Each row of a before or after table is a point. One or more steps were done to the points. Then noise was added and the rows were shuffled. The steps act on how far a point lies along the listed directions, d1 being the first. Name the steps. A step turns or swaps two directions, mirrors them in a line or flattens them onto one, adds a multiple of one to another, or multiplies one. Angles are multiples of 10 degrees, from the lower direction toward the higher: turns from -170 to 170, lines from 10 to 170 but not 90. Use the fewest steps. Two steps may share a direction if one is a turn and the other turns, adds or multiplies; they go together, in the order done. Otherwise the lowest direction goes first.

Directions:
(1): [-15  48  36]
(2): [60 12  9]
(3): [  0  37 -49]
Before, 14 rows:
[[ -4   8   2]
 [ 13  22  -1]
 [  1   0  22]
 [ 24  -5   9]
 [  1  11   5]
 [ -8 -19  -6]
 [ 17   0  10]
 [ 19   4   0]
 [  2   3  -8]
 [ 14  -5  11]
 [-17   1  -7]
 [ -2  -3  13]
 [ 11  -2  11]
 [ -9 -10  -2]]
After:
[[ -8   8   4]
 [ 60  10  -3]
 [ 29  11  -3]
 [ 36   9  -5]
 [ -2   9  -9]
 [  7  12   7]
 [ 44  12   0]
 [ 46   8   9]
 [-25 -10  -9]
 [-25 -19 -16]
 [ 35  16  23]
 [  2  -6   7]
 [  9  18 -12]
 [-43  -8   0]]
Steps: mirror d1 and d3 in the line at 10 degrees; multiply d2 by 2.5

Directions:
(1): [  0  53  13 -19  13 -28   4  -9]
(2): [ 15  -8  26 -38 -16  22  34  -2]
(3): [-19   8  -5  -1 -60 -16  -5  -2]
Before:
[[  5  -8  -3  -3  24   2   5  -2]
 [  0  -3   1 -15 -10   4   0   8]
 [ -1   8  -4   4  -3  -9 -18  -1]
 [  8   3  14 -17 -16   5  14  -1]
 [ -9  14   1   1 -24 -15  -5  -1]
 [  0 -13  -2   8   4   7  -2  -2]
 [ -2 -14  -4  10  -5  -2  -1   0]
 [  4 -15   1   5  -3   1   1   5]
 [ -4  33  -9   3  12 -23 -18  -5]]
After, 9 rows:
[[  0  14  -4   3   5 -11 -19  -2]
 [  5   9  12 -17 -21   1  10  -2]
 [ -2  -5  -2 -12 -13   2  -2   9]
 [ -1  61  -1  -8  28 -34 -14 -11]
 [  7 -12   0  -7  20   6   8  -2]
 [  1 -25  -3  12   1  14  -1   0]
 [-11  25   0   4 -15 -22  -8  -2]
 [  4 -26  -3   9  -6   7   1   7]
 [ -2 -25  -7  15  -7   4  -3   3]]
Steps: multiply d1 by 2; turn d2 and d3 by 20 degrees

Directions:
(1): [-56   0 -56  44   6  25   1   4  35 -40   6]
(2): [-54  32  21 -51  42  11  -9  41 -27 -18 -13]
(3): [-29  60  41  -1 -39   3  28 -14  41  19  34]
Before:
[[  6  -2  18 -26  12   3   2  14 -23  -1 -15]
 [ 14 -10 -26  25  -4  -3  -3  -6   6  -6   0]
 [-11   7 -13  -8   9   9  -7  12  -4 -15   0]
 [-10   4  -8  -4  14   9  -2  24 -11 -14   2]
 [ 38 -23 -23  20   4 -14 -10  -6   4   4  -7]
 [-27   5   0  -1  14  13 -14  19  -4  -5  -6]
 [ 19 -58 -33 -12  51  -6 -34  17 -51 -26 -40]
 [ -7   4  -2  -2  10  -7  -2  -1 -14   0   3]]
After:
[[ 10 -11  12 -26  18   3  -1  17 -28  -4 -19]
 [ -7   4  -2  -2  11  -8   0   0 -15   0   1]
 [-11   8  -6  -4  12  11  -2  24  -9 -12   3]
 [-13  12 -10  -7   6   9  -5  10  -2 -13   3]
 [ 20 -59 -34 -14  51  -6 -34  17 -53 -27 -40]
 [ 37 -23 -22  20   6 -14 -11  -6   4   4  -7]
 [ 11  -6 -22  26  -8  -2  -1  -7  10  -4   4]
 [-29  10   3  -2  11  14 -10  16   0  -2  -3]]
Steps: add 0.5 times d1 to d3

Directions:
(1): [-9 45 59 -5 29 40 -4 25 15 -9 -1 13 -8  4 35 -1 -4 20]
(2): [ 18   5 -22 -22   8 -32 -24  24   6   0 -30  36 -27 -15  21  60   2   4]
(3): [ 32  -1  19 -40 -19   1  -4 -13  26  53  20  37  36 -13  -6  -9 -19  -6]
(4): [-28 -37  -8  11  29  12 -10  -2 -38  34 -29  32   8   7   4 -17 -29  41]
(5): [ -7 -15 -19  35  30   9 -41  -4  40   3  42 -14  22  16   9  32 -29  -4]
Before:
[[ -9   6   9  21  42  13 -19   1  15  -5  10  -7  -5  23  18  10 -27  18]
 [  1  14  41  22   7  45   7 -19  23  25  55  -8  29  17 -14 -32 -32  -3]
 [  2  -8  -5   9   4  10 -19 -28  23   3  29  -8  26   6  -8  12 -26 -15]
 [  1  36  28 -15   3  27  -2   1  37  -8  40 -17  -2   3  13  16  -5 -10]
 [  2 -17 -20 -34 -12 -20  20   5 -40  17 -55  24 -21 -12  -4  -4   2  17]
 [-16 -12 -22  19  -8   3  32  -4 -57  -8 -34  -3 -12   5 -17 -21  16  18]
 [ -6  -2 -18   8  -7 -12  -8   1  -7  14   5   8  -9   1  -5   4   0   3]
 [ 21  -4 -21 -34 -58 -45  15  -9   6  16 -17  14  -4  -1 -25   1  32 -32]
 [-11   7  22 -12 -14  17  41  -2 -40  15 -28   7  -3  -6 -12 -34   6  25]
 [-11   6  31  16  -2  20  10  -3   8   3  11  -5  16  14  -5 -18 -13   5]
 [  5  -6   7   7  27   5 -29  -1  22   0  17   9  16  -3  14  33 -31 -12]]
After:
[[-22 -46 -24  17 -19  -5  -1 -29  -6  43   6   1  34  27 -32 -39 -12  -4]
 [ 15  29   9 -12  18  -8 -10  12  17 -18 -11   6 -29   5  21  33  -4   6]
 [-19 -13 -18  33  -1  17  16 -18   2 -19  22 -61   9  21 -19 -28  -1 -12]
 [  2  -7 -14 -18   3 -17 -14  -6 -15  -2 -31  28 -11 -10   4  32 -14   7]
 [  1  22  20 -17   7   1  19  22 -45   8 -53  47 -45 -11   8  10  -3  28]
 [ -8   0 -15  13  -8 -12  -6  -1  -4   5  12  -3  -8   6  -7   3   3  -3]
 [ -3  13  27  -6  -7  -1  17  13 -14  -4 -29  17 -13  -2   6   2   5  11]
 [ 11  16  -9  13 -37   4  37 -13  -5 -27  16 -35   1   2 -25 -18  32 -23]
 [ -3  14  24 -37  15  21  -9   7   0  27  -4  39  -7  -7  21  15 -19  25]
 [-15  17  20  14 -12  25  46  -7 -23 -16  -2 -31  -5   2 -17 -35  16   6]
 [  2  -4   1   4  33  -5 -27  12   1  -8 -13  18  -8 -10  22  43 -20   0]]
Steps: mirror d2 and d5 in the line at 50 degrees; turn d3 and d4 by 110 degrees
